Each row of a before or after table is a point. One or more steps were done to the points. Then noise was added and the rows were shuffled. The steps act on columns, c1 being the first. Write out the steps. A step turns or swaps two columns, mirrors them in a line or flattens them onto one, adds a multiple of one to another, or multiplies or shifts one. Angles are multiples of 10 degrees, from the lower column toward the higher: turns from -170 to 170, lines from 10 to 170 but not 90. Use the fewest steps. Two steps may share a column if one is a turn and the other turns, adds or multiplies; they go together, in the order done. Otherwise the lowest column goes first.

Before, 12 rows:
[[-0.11 -0.07 -0.75]
 [-0.59  0.26  0.14]
 [ 0.36 -0.24  0.31]
 [ 0.15 -0.59 -0.29]
 [-0.45 -0.15  0.51]
 [-0.39  0.63  0.19]
 [-0.60  0.51 -0.03]
 [ 0.41  0.64  0.22]
 [-0.27 -0.34  0.10]
 [ 0.01  0.64  0.30]
 [-0.53 -0.25  0.25]
 [ 0.20  0.64 -0.80]]
After, 12 rows:
[[-1.51  0.37  0.40]
 [-1.10 -0.47  0.13]
 [ 1.02  0.22  0.63]
 [-0.02  0.19  0.72]
 [-1.01  0.27  0.58]
 [ 0.40 -0.16 -0.65]
 [ 0.49  0.95 -0.01]
 [-0.62 -0.30 -0.16]
 [-1.49  0.09  0.27]
 [-0.27  0.53 -0.50]
 [ 0.86 -0.38  0.04]
 [-1.30 -0.36 -0.07]]
Steps: multiply c1 by 2.5; turn c2 and c3 by 50 degrees

Before, 12 rows:
[[ 0.36 -0.42  0.52 -0.35  0.22  0.14  0.19 -0.21]
 [-0.23  0.28  0.58  0.31 -0.48  0.08 -0.01  0.08]
 [ 1.07  0.35 -0.12  0.36 -0.53 -0.01 -0.09 -0.13]
 [ 0.02  0.49  0.09  0.34 -0.74  0.06  0.30 -0.19]
 [ 0.33 -0.30  0.54 -1.48 -0.26 -0.34  0.17  0.15]
 [ 0.36 -0.47  0.38  0.23 -0.30 -0.04  0.16  0.18]
 [-0.38 -0.22  0.20  0.43  0.29 -0.16  0.14  0.07]
 [-0.35  0.30 -0.07  0.40  0.73  0.05  0.03  0.07]
 [-0.42  0.15  0.72  0.34 -0.58  0.04  0.17 -0.26]
 [ 0.15  0.13 -1.08  0.11  0.35  0.07 -0.05 -0.42]
 [-0.33  0.54  0.73 -0.30  0.52 -1.11  0.29 -0.28]
 [-0.25 -0.36  0.56  0.07 -0.40  0.01 -0.91 -0.23]]
After (12 x 8):
[[-0.36 -0.16  0.18  0.42  0.30 -0.16  0.16  0.06]
 [ 1.07  0.33 -0.13  0.37 -0.53 -0.02 -0.09 -0.14]
 [ 0.02  0.52  0.09  0.35 -0.75  0.05  0.30 -0.19]
 [ 0.34 -0.27  0.54 -0.33  0.23  0.15  0.21 -0.20]
 [ 0.34 -0.15  0.54 -1.47 -0.25 -0.36  0.18  0.13]
 [-0.37  0.29 -0.06  0.40  0.71  0.04  0.03  0.08]
 [-0.40  0.37  0.72  0.33 -0.56  0.05  0.17 -0.26]
 [ 0.14 -0.20 -1.09  0.11  0.37  0.07 -0.05 -0.41]
 [-0.24 -0.20  0.57  0.08 -0.38  0.01 -0.91 -0.27]
 [-0.35  0.75  0.74 -0.31  0.53 -1.12  0.30 -0.27]
 [ 0.37 -0.36  0.37  0.22 -0.27 -0.05  0.15  0.18]
 [-0.22  0.46  0.57  0.34 -0.48  0.06 -0.01  0.10]]
Steps: add 0.3 times c3 to c2

Before, 12 rows:
[[ 0.43 -0.37 -0.78  0.88 -0.48 -0.39  0.15 -0.28 -0.07 -0.47 -0.11 -0.33]
 [ 0.25 -0.28 -0.43 -0.20  0.14  0.10  0.10 -0.40 -0.98  0.40 -0.34  0.08]
 [-0.45 -0.15  0.17  0.89  0.25  0.08 -0.12  0.10 -0.16 -0.29 -0.09  0.58]
 [-0.01  0.07 -0.02  0.18  0.45  0.51  0.17 -0.83  0.41 -0.18 -0.07  0.09]
 [ 0.18 -0.43  0.60 -0.47  0.29 -0.33  0.35 -0.16  0.13  0.02 -0.14 -0.17]
 [ 0.43 -0.27  0.16  0.85  0.27  0.08 -0.05  0.68  0.04 -0.20 -0.58  0.00]
 [ 0.41 -0.25 -0.70 -0.22 -0.34 -0.03  0.45 -0.44 -0.04  0.23 -0.03  0.74]
 [-0.15  0.38  0.17  0.07  0.26  0.48  1.16 -0.82 -0.15  0.08 -0.04 -0.07]
 [ 0.30  0.12  0.23 -0.08  0.45  0.47  0.67 -0.11 -0.45 -0.02  0.71 -0.29]
 [ 0.04  0.40 -1.43  0.80  0.40 -0.50  0.40  0.01 -0.48 -0.06  0.14 -0.70]
 [ 0.52  0.35  0.41  1.33  0.44 -0.55 -0.38 -0.15 -0.01 -0.17 -0.40  0.29]
 [ 0.49 -0.63  0.46  1.44  0.62 -0.42 -0.05  0.03  0.31  0.03 -0.28  0.13]]
After:
[[-0.08  0.06 -0.44 -0.21  0.51  0.26  0.31 -1.12 -0.47 -0.18 -0.08  0.12]
 [-0.12 -0.05 -0.31  0.22  0.16 -0.28 -0.23 -0.47  0.92  0.37 -0.28  0.20]
 [-0.36 -0.48 -0.31 -0.72  0.42 -1.53  0.42  0.39  0.32 -0.15  0.47 -0.34]
 [-0.08  0.02  0.05 -0.95  0.40  0.11  0.08  0.08  0.26 -0.24 -0.36  0.32]
 [ 0.08 -0.37 -0.36 -0.16  0.23  0.32  1.10 -1.16 -0.08  0.15  0.02 -0.02]
 [-1.18  0.70  0.53 -0.99  0.61  0.18 -0.04  0.36 -0.13 -0.01 -0.27  0.23]
 [-0.79  0.33 -0.12 -0.58 -0.49 -0.94  0.47  0.01  0.21 -0.51  0.07 -0.04]
 [ 0.08  0.45  0.57  0.52  0.31  0.43  0.34  0.07  0.07  0.08  0.02 -0.02]
 [-1.14 -0.34  0.76 -0.86  0.43  0.01 -0.33  0.28 -0.09 -0.14 -0.37  0.29]
 [-0.20 -0.25 -0.32  0.20  0.44  0.41  0.70 -0.37  0.39 -0.04  0.57 -0.48]
 [-0.18  0.24 -0.34  0.42 -0.25 -0.63  0.19 -0.41  0.15  0.21 -0.34  0.34]
 [-0.83  0.31  0.02 -0.45  0.25  0.22  0.12  0.63  0.14 -0.17 -0.34  0.24]]
Steps: turn c1 and c4 by 150 degrees; turn c2 and c9 by -160 degrees; add -0.7 times c6 to c8; turn c3 and c6 by 60 degrees; add -0.7 times c10 to c7; flatten c11 and c12 onto the line at 140 degrees
